Rows are points. The points of each table are mixes of a few directions, plus a little noise. How many directions does each table use, and how many do they share? Where both have some left over, give the other angles between the two spaces (their principal angles), to ten degrees, smallest first.

First (4 x 3)
array([[ 0.24, -0.67,  0.33],
       [ 0.00,  0.00,  0.00],
       [-0.22,  0.62, -0.31],
       [-0.02,  0.05, -0.03]])
Second (7 x 3)
array([[-0.36, -0.33, -0.01],
       [ 0.40,  0.27,  0.00],
       [-0.11, -0.16, -0.01],
       [-0.23, -0.34, -0.02],
       [ 0.15,  0.09,  0.00],
       [ 0.37, -0.47, -0.06],
       [-0.22,  0.94,  0.09]])
Directions: first 1, second 2, shared 0; angles 30

First (6 x 4)
array([[-0.16, -0.29, -0.05,  0.33],
       [ 0.31,  0.55,  0.05, -0.65],
       [-0.01, -0.06,  0.00,  0.08],
       [ 0.27,  0.46,  0.08, -0.53],
       [-0.42, -0.79, -0.13,  0.94],
       [ 0.08,  0.12,  0.02, -0.13]])
Second (7 x 4)
array([[ 0.42,  0.01, -0.39, -0.02],
       [ 0.11, -0.18, -0.07, -0.08],
       [-0.08, -0.03,  0.10,  0.00],
       [-0.04,  0.87, -0.09,  0.35],
       [-0.74,  0.09,  0.71,  0.07],
       [-0.33, -0.22,  0.35, -0.06],
       [ 0.70, -0.55, -0.64, -0.28]])
Directions: first 1, second 2, shared 0; angles 70

First (8 x 4)
array([[ 0.33, -0.12, -0.12, -0.02],
       [-0.67,  0.27,  0.43,  0.14],
       [ 0.31, -0.07,  0.48,  0.26],
       [-0.31,  0.06, -0.51, -0.27],
       [ 0.23, -0.10, -0.30, -0.12],
       [ 0.37, -0.17, -0.48, -0.19],
       [ 0.57, -0.17,  0.30,  0.20],
       [-0.83,  0.30,  0.20,  0.01]])
Second (7 x 4)
array([[ 0.01,  0.01,  0.09,  0.04],
       [-0.06,  0.07,  0.43,  0.20],
       [-0.09,  0.11,  0.64,  0.28],
       [ 0.04, -0.02, -0.21, -0.10],
       [ 0.12, -0.12, -0.94, -0.41],
       [ 0.09, -0.11, -0.73, -0.33],
       [-0.10,  0.09,  0.70,  0.31]])
Directions: first 2, second 1, shared 1

First (6 x 6)
array([[-0.07,  0.14,  0.18,  0.03,  0.00, -0.11],
       [ 0.19, -0.38, -0.49, -0.10,  0.01,  0.25],
       [-0.28,  0.60,  0.78,  0.18, -0.03, -0.41],
       [-0.12,  0.24,  0.31,  0.06, -0.01, -0.17],
       [ 0.35, -0.72, -0.94, -0.20,  0.03,  0.48],
       [-0.05,  0.10,  0.14,  0.02,  0.00, -0.06]])
Second (8 x 6)
array([[-0.08,  0.10,  0.04,  0.04,  0.11, -0.22],
       [ 0.05, -0.36,  0.14, -0.09, -0.19, -0.43],
       [ 0.10, -0.60, -0.05, -0.17, -0.15, -0.53],
       [ 0.04, -0.27, -0.24, -0.07,  0.07, -0.27],
       [ 0.14,  0.09, -0.03,  0.04, -0.22,  0.79],
       [ 0.01,  0.30, -0.77,  0.07,  0.57,  0.50],
       [-0.23,  0.27,  0.32,  0.08,  0.17, -0.55],
       [-0.01,  0.44,  0.63,  0.12, -0.41,  0.67]])
Directions: first 1, second 3, shared 1

First (9 x 8)
array([[ 0.22, -0.17, -0.89,  0.22,  0.08,  0.07, -0.05, -0.11],
       [ 0.37,  0.07,  0.54, -0.05, -0.12, -0.14,  0.21, -0.12],
       [-0.09, -0.06, -0.01,  0.06,  0.01, -0.05,  0.09, -0.03],
       [-0.04, -0.05, -0.13,  0.07,  0.01, -0.01,  0.05, -0.03],
       [-0.28,  0.01, -0.91, -0.07,  0.16,  0.35, -0.62,  0.28],
       [ 0.26,  0.02,  0.36,  0.03, -0.08, -0.15,  0.23, -0.12],
       [-0.25,  0.04,  0.58, -0.09, -0.04, -0.06,  0.13,  0.03],
       [-0.06,  0.27,  0.84, -0.31, -0.10,  0.03, -0.13,  0.17],
       [-0.13, -0.15, -0.32,  0.16,  0.07, -0.03,  0.08, -0.06]])
Second (10 x 8)
array([[-0.02, -0.07,  0.42, -0.26, -0.62,  0.32, -0.40, -0.54],
       [ 0.13, -0.06, -0.10, -0.21, -0.10, -0.18, -0.08,  0.00],
       [ 0.24,  0.01,  0.16, -0.05,  0.10,  0.14,  0.02,  0.55],
       [ 0.13,  0.06,  0.02,  0.44,  0.94, -0.21, -0.20, -0.24],
       [ 0.01,  0.14, -0.23, -0.04,  0.12, -0.28,  0.15,  0.08],
       [-0.01,  0.21, -0.22, -0.02,  0.17, -0.33,  0.09, -0.12],
       [ 0.09, -0.82,  0.00, -0.19, -0.49,  0.27, -0.23,  0.17],
       [-0.34,  0.32,  0.07,  0.11, -0.25,  0.28,  0.37,  0.11],
       [-0.18,  0.18, -0.11, -0.02, -0.15, -0.05,  0.19, -0.08],
       [-0.06,  0.04, -0.02,  0.22,  0.28,  0.03,  0.09,  0.07]])
Directions: first 3, second 5, shared 1; angles 60, 80

First (7 x 9)
array([[ 0.46, -0.13,  0.03,  0.39, -0.15,  0.02, -0.15, -0.33, -0.39],
       [ 0.26, -0.43, -0.20, -0.06, -0.33,  0.11,  0.21, -0.19, -0.35],
       [-0.35,  0.33, -0.39,  0.23,  0.10, -0.11, -0.33,  0.39,  0.35],
       [ 0.35, -0.22,  0.27, -0.94,  0.41,  0.37, -0.18,  0.27, -0.01],
       [-0.78,  0.45,  0.13,  0.18, -0.03, -0.41,  0.24,  0.08,  0.55],
       [ 0.31, -0.18,  0.07,  0.20, -0.02,  0.46,  0.24, -0.26, -0.50],
       [-0.32,  0.20,  0.06,  0.03, -0.03, -0.44, -0.04,  0.06,  0.36]])
Second (7 x 9)
array([[ 0.34, -0.08,  0.25,  0.22,  0.23, -0.05,  0.07, -0.55,  0.08],
       [ 0.18, -0.32, -0.46,  0.03, -0.09,  0.02,  0.41, -0.20,  0.08],
       [-0.33,  0.38, -0.03, -0.23, -0.22,  0.07, -0.16,  0.65,  0.04],
       [ 0.00, -0.10,  0.21,  0.04, -0.20, -0.05, -0.34, -0.42,  0.17],
       [-0.14,  0.44, -0.13, -0.11,  0.00,  0.18,  0.02,  0.59,  0.22],
       [ 0.15,  0.03, -0.04, -0.15, -0.34, -0.21,  0.82,  0.51, -0.65],
       [-0.19, -0.36,  0.22,  0.18,  0.68,  0.01, -0.80, -0.57,  0.02]])
Directions: first 5, second 5, shared 2; angles 60, 70, 80

First (8 x 9)
array([[-0.06, -0.11, -0.08,  0.02,  0.06,  0.07,  0.14,  0.01, -0.03],
       [ 0.00, -0.01,  0.00,  0.01,  0.00,  0.01,  0.01,  0.00, -0.01],
       [ 0.26,  0.49,  0.37, -0.10, -0.23, -0.31, -0.60, -0.08,  0.10],
       [-0.28, -0.54, -0.40,  0.11,  0.25,  0.34,  0.65,  0.08, -0.11],
       [ 0.23,  0.44,  0.32, -0.09, -0.20, -0.28, -0.54, -0.07,  0.10],
       [-0.31, -0.59, -0.43,  0.12,  0.27,  0.38,  0.72,  0.09, -0.12],
       [-0.08, -0.15, -0.12,  0.03,  0.07,  0.10,  0.19,  0.02, -0.03],
       [ 0.25,  0.47,  0.34, -0.09, -0.22, -0.30, -0.58, -0.07,  0.09]])
Second (7 x 9)
array([[-0.18,  0.03, -0.03, -0.23,  0.14, -0.06, -0.40, -0.05, -0.20],
       [ 0.31, -0.69, -0.11,  0.34, -0.06,  0.66,  0.22,  0.19, -0.14],
       [-0.18,  0.42,  0.19,  0.05,  0.11, -0.94,  0.35, -0.27,  0.32],
       [ 0.34,  0.13, -0.14,  0.08,  0.34,  0.38, -0.62,  0.12,  0.01],
       [ 0.00, -0.19,  0.01,  0.09, -0.01, -0.02,  0.15, -0.01, -0.03],
       [-0.37, -0.19,  0.06, -0.23, -0.24, -0.15,  0.20, -0.08, -0.21],
       [ 0.09,  0.48,  0.01, -0.10, -0.28,  0.12,  0.09,  0.10,  0.25]])
Directions: first 1, second 4, shared 0; angles 40

First (9 x 11)
array([[-0.37, -0.16,  0.02, -0.07,  0.39, -0.47, -0.21, -0.08, -0.27,
         0.11,  0.03],
       [-0.22, -0.02,  0.48, -0.02,  0.13,  0.14,  0.33, -0.34,  0.01,
        -0.28, -0.24],
       [ 0.28, -0.07, -0.13,  0.08,  0.29,  0.05, -0.37,  0.47, -0.17,
         0.51,  0.11],
       [-0.39, -0.02,  0.08,  0.23,  0.01, -0.26,  0.22, -0.06,  0.09,
         0.26, -0.10],
       [ 0.22, -0.09,  0.19,  0.37,  0.16,  0.58,  0.30,  0.13,  0.30,
        -0.34,  0.11],
       [ 0.03,  0.13, -0.07, -0.59, -0.54, -0.39, -0.25, -0.27, -0.20,
         0.01, -0.16],
       [-0.02,  0.50, -0.66, -0.18, -0.24, -0.06, -0.02, -0.16, -0.09,
         0.12, -0.02],
       [-0.02, -0.37,  0.18,  0.22,  0.10,  0.02,  0.07,  0.09,  0.21,
        -0.36,  0.25],
       [ 0.49,  0.09, -0.06, -0.05, -0.26,  0.40, -0.05,  0.19,  0.13,
        -0.01,  0.04]])
Second (9 x 11)
array([[ 0.02,  0.17,  0.11, -0.31,  0.44, -0.34,  0.22,  0.28,  0.52,
        -0.38, -0.13],
       [-0.02, -0.31, -0.19,  0.57, -0.78,  0.62, -0.39, -0.51, -0.94,
         0.68,  0.22],
       [ 0.01,  0.13,  0.09, -0.25,  0.34, -0.28,  0.18,  0.23,  0.41,
        -0.29, -0.10],
       [ 0.01,  0.15,  0.10, -0.28,  0.38, -0.32,  0.19,  0.24,  0.47,
        -0.34, -0.11],
       [ 0.00, -0.05, -0.02,  0.08, -0.09,  0.08, -0.06, -0.08, -0.13,
         0.09,  0.02],
       [ 0.01,  0.04,  0.02, -0.08,  0.11, -0.08,  0.05,  0.08,  0.14,
        -0.09, -0.03],
       [ 0.00,  0.01,  0.00, -0.01,  0.02, -0.01,  0.01,  0.02,  0.02,
        -0.02, -0.01],
       [-0.01, -0.09, -0.06,  0.17, -0.25,  0.20, -0.13, -0.16, -0.31,
         0.22,  0.08],
       [ 0.00, -0.05, -0.04,  0.10, -0.14,  0.12, -0.07, -0.10, -0.17,
         0.13,  0.05]])
Directions: first 6, second 1, shared 0; angles 70

First (8 x 12)
array([[-0.37, -0.20,  0.12,  0.20,  0.42, -0.12,  0.51, -0.13, -0.23,
        -0.36,  0.05,  0.22],
       [ 0.22,  0.14,  0.21,  0.05, -0.38, -0.02, -0.50,  0.34,  0.34,
         0.32,  0.12, -0.15],
       [ 0.24,  0.14, -0.32, -0.24, -0.14,  0.14, -0.10, -0.17, -0.03,
         0.09, -0.19, -0.11],
       [-0.40, -0.23,  0.28,  0.28,  0.38, -0.16,  0.42,  0.04, -0.13,
        -0.31,  0.17,  0.22],
       [ 0.07,  0.06, -0.50, -0.34,  0.12,  0.16,  0.26, -0.44, -0.28,
        -0.10, -0.31, -0.03],
       [-0.14, -0.07,  0.31,  0.19,  0.02, -0.11, -0.04,  0.20,  0.12,
        -0.02,  0.18,  0.04],
       [ 0.57,  0.32,  0.02, -0.16, -0.75,  0.08, -0.94,  0.38,  0.48,
         0.61,  0.02, -0.35],
       [-0.20, -0.10, -0.10,  0.00,  0.30,  0.00,  0.40, -0.22, -0.22,
        -0.26, -0.06,  0.13]])
Second (10 x 12)
array([[ 0.08,  0.22, -0.14, -0.59,  0.16,  0.46, -0.01, -0.18, -0.32,
         0.00, -0.15,  0.03],
       [ 0.09,  0.14,  0.47,  0.12, -0.13,  0.32, -0.53,  0.20,  0.37,
         0.15,  0.26, -0.04],
       [-0.38, -0.42, -0.02,  0.65,  0.28, -0.51,  0.62, -0.19,  0.00,
        -0.40,  0.06,  0.12],
       [ 0.14, -0.09, -0.72, -0.18, -0.20, -0.51,  0.34, -0.13, -0.22,
         0.08, -0.37, -0.13],
       [ 0.31,  0.17, -0.42, -0.21, -0.22,  0.17, -0.17, -0.30,  0.04,
         0.16, -0.24, -0.17],
       [-0.20, -0.31,  0.49,  0.81, -0.13, -0.59, -0.04,  0.41,  0.43,
        -0.03,  0.35,  0.02],
       [-0.03,  0.13,  0.06, -0.35,  0.19,  0.34,  0.02, -0.05, -0.21,
        -0.06, -0.02,  0.09],
       [-0.01,  0.22,  0.16, -0.30,  0.31,  0.78, -0.12, -0.33, -0.10,
        -0.13,  0.02,  0.07],
       [ 0.08,  0.05, -0.01, -0.32, -0.20, -0.29, -0.09,  0.44, -0.15,
         0.24, -0.03,  0.01],
       [-0.06, -0.10,  0.16,  0.33, -0.05, -0.18, -0.04,  0.12,  0.21,
         0.00,  0.10, -0.02]])
Directions: first 2, second 4, shared 2

First (9 x 14)
array([[ 0.00, -0.19, -0.38, -0.47,  0.08, -0.27, -0.05,  0.02,  0.04,
         0.73,  0.04,  0.13, -0.59, -0.39],
       [ 0.17, -0.23, -0.54,  0.20, -0.11,  0.12,  0.00,  0.62, -0.04,
        -0.20, -0.11,  0.08, -0.18,  0.22],
       [-0.31,  0.12,  0.17,  0.25, -0.08,  0.39, -0.01, -0.11,  0.08,
        -0.22,  0.41, -0.02,  0.08,  0.16],
       [-0.37,  0.17,  0.07,  0.13,  0.14, -0.13,  0.24, -0.38,  0.41,
         0.07,  0.23, -0.02, -0.01,  0.02],
       [ 0.02,  0.10,  0.41, -0.18, -0.03,  0.12, -0.17, -0.23, -0.25,
         0.07,  0.09, -0.05,  0.14, -0.13],
       [ 0.28, -0.03,  0.11, -0.16, -0.01, -0.19, -0.06,  0.03, -0.18,
         0.03, -0.33, -0.03,  0.13, -0.07],
       [ 0.05,  0.06,  0.16, -0.04,  0.04, -0.13,  0.03, -0.13,  0.01,
        -0.02, -0.11, -0.04,  0.12, -0.04],
       [-0.01,  0.05,  0.36, -0.47,  0.04, -0.01, -0.21, -0.37, -0.21,
         0.49,  0.14, -0.01, -0.13, -0.38],
       [ 0.17, -0.05, -0.30,  0.77, -0.09,  0.11,  0.24,  0.55,  0.15,
        -0.94, -0.35, -0.04,  0.43,  0.63]])
Second (11 x 14)
array([[ 0.40, -0.25, -0.15, -0.43,  0.14, -0.11,  0.23,  0.14,  0.03,
        -0.53, -0.63,  0.14,  0.09, -0.41],
       [-0.19,  0.03,  0.15, -0.21, -0.02,  0.27, -0.13, -0.16, -0.08,
         0.14,  0.34,  0.05, -0.16, -0.22],
       [ 0.03,  0.10,  0.14,  0.19, -0.06, -0.08, -0.10, -0.03, -0.10,
         0.18,  0.02, -0.10,  0.09,  0.22],
       [ 0.04, -0.17, -0.39,  0.03,  0.04, -0.43,  0.35,  0.23,  0.31,
        -0.33, -0.30, -0.02, -0.14, -0.19],
       [-0.22, -0.14, -0.17, -0.17, -0.27, -0.12, -0.15,  0.23, -0.16,
         0.23,  0.42, -0.13, -0.56, -0.43],
       [ 0.05,  0.00,  0.06, -0.53,  0.33,  0.06,  0.08, -0.43,  0.17,
         0.26, -0.17,  0.23, -0.01, -0.28],
       [-0.23, -0.06,  0.11, -0.49,  0.03,  0.35, -0.05, -0.22, -0.01,
        -0.01,  0.34,  0.11, -0.26, -0.53],
       [ 0.05,  0.23,  0.14,  0.59,  0.11,  0.47, -0.08, -0.05,  0.03,
        -0.12, -0.03,  0.09,  0.55,  0.86],
       [-0.06,  0.00, -0.10,  0.38, -0.18, -0.57,  0.16,  0.20,  0.09,
        -0.13, -0.08, -0.27, -0.03,  0.06],
       [-0.02,  0.19,  0.22,  0.71, -0.33, -0.27, -0.13,  0.21, -0.21,
        -0.06,  0.11, -0.38,  0.24,  0.51],
       [ 0.16,  0.08,  0.02, -0.05,  0.21,  0.45, -0.19, -0.14, -0.06,
         0.38, -0.06,  0.27,  0.19,  0.40]])
Directions: first 4, second 6, shared 4

First (11 x 18)
array([[ 0.36,  0.09,  0.02,  0.03, -0.21,  0.08, -0.38,  0.00,  0.02,
         0.10, -0.05, -0.04,  0.04,  0.07, -0.23, -0.13,  0.17,  0.08],
       [ 0.31, -0.19,  0.07,  0.04, -0.08,  0.03, -0.08, -0.10, -0.08,
        -0.30,  0.12, -0.12, -0.14,  0.21, -0.10,  0.16,  0.04, -0.17],
       [ 0.10,  0.02, -0.08, -0.05,  0.05, -0.09, -0.10, -0.04, -0.01,
        -0.01, -0.08, -0.03, -0.04,  0.16, -0.03, -0.08, -0.08, -0.07],
       [-0.16,  0.10,  0.01,  0.05,  0.10, -0.25,  0.25,  0.08,  0.22,
         0.07, -0.07, -0.10,  0.24, -0.09,  0.21, -0.06, -0.26,  0.19],
       [-0.48,  0.02, -0.16, -0.18,  0.26,  0.22,  0.19, -0.08, -0.31,
        -0.01, -0.06,  0.24, -0.41,  0.00,  0.16,  0.00,  0.05, -0.32],
       [ 0.34, -0.18,  0.22,  0.19, -0.26,  0.07, -0.34,  0.12,  0.11,
         0.01,  0.03, -0.20,  0.14,  0.13, -0.20, -0.06, -0.10,  0.14],
       [-0.51, -0.22, -0.13, -0.16,  0.26,  0.17,  0.15,  0.01, -0.26,
         0.04,  0.04,  0.29, -0.23, -0.05,  0.03,  0.13, -0.01, -0.27],
       [ 0.21,  0.06,  0.05,  0.08, -0.05, -0.25,  0.07, -0.01,  0.21,
        -0.07,  0.01, -0.17,  0.22,  0.02,  0.05,  0.01, -0.10,  0.15],
       [ 0.20,  0.23,  0.22,  0.20, -0.28,  0.10, -0.05,  0.06,  0.16,
         0.04, -0.01, -0.20,  0.11, -0.14,  0.07, -0.13,  0.10,  0.27],
       [-0.16,  0.08, -0.11, -0.07,  0.20, -0.30,  0.30, -0.03,  0.12,
        -0.02, -0.02,  0.01,  0.15, -0.07,  0.18,  0.05, -0.14,  0.04],
       [-0.21,  0.00, -0.10, -0.13,  0.00,  0.22, -0.02, -0.02, -0.18,
         0.15,  0.09,  0.31, -0.08, -0.24, -0.13,  0.11,  0.35, -0.05]])
Second (10 x 18)
array([[-0.10, -0.03,  0.00,  0.23,  0.25, -0.05,  0.03,  0.01,  0.13,
        -0.07, -0.03, -0.09, -0.13,  0.07,  0.18, -0.18,  0.14,  0.34],
       [ 0.11, -0.03,  0.14,  0.07, -0.04,  0.06, -0.06, -0.17,  0.01,
         0.07, -0.25, -0.01,  0.11,  0.05,  0.00,  0.09, -0.06, -0.18],
       [-0.14,  0.17, -0.17, -0.14, -0.01,  0.08,  0.09,  0.26, -0.12,
         0.10,  0.07,  0.04,  0.11, -0.17, -0.03,  0.04, -0.12,  0.04],
       [ 0.01, -0.05,  0.06, -0.01, -0.04,  0.00, -0.03, -0.23,  0.18,
        -0.26,  0.11, -0.17,  0.05,  0.11, -0.15, -0.02,  0.05, -0.07],
       [ 0.13, -0.10,  0.13, -0.06, -0.17,  0.01, -0.10, -0.16,  0.02,
         0.03, -0.17, -0.03,  0.06,  0.11, -0.07,  0.03, -0.03, -0.26],
       [ 0.02,  0.02, -0.35,  0.18,  0.33, -0.39,  0.12,  0.33, -0.18,
         0.02,  0.94,  0.44, -0.44, -0.50,  0.01,  0.23,  0.09,  0.40],
       [-0.05, -0.19, -0.02, -0.13, -0.09, -0.13, -0.09,  0.19,  0.14,
         0.09, -0.12, -0.16, -0.19, -0.01, -0.03, -0.31,  0.05,  0.02],
       [ 0.00,  0.04,  0.01,  0.01,  0.01,  0.06, -0.03, -0.09,  0.08,
        -0.04, -0.06, -0.10,  0.16, -0.09, -0.14,  0.08, -0.13, -0.12],
       [ 0.02,  0.11,  0.15,  0.07, -0.02,  0.25,  0.02, -0.11, -0.11,
         0.12, -0.46,  0.03,  0.24,  0.19,  0.18,  0.08, -0.06, -0.10],
       [-0.02,  0.04,  0.03, -0.19, -0.23,  0.13,  0.04, -0.04, -0.13,
        -0.05, -0.02,  0.04,  0.05,  0.25,  0.05, -0.02,  0.08, -0.09]])
Directions: first 6, second 6, shared 0; angles 30, 50, 60, 60, 90, 90
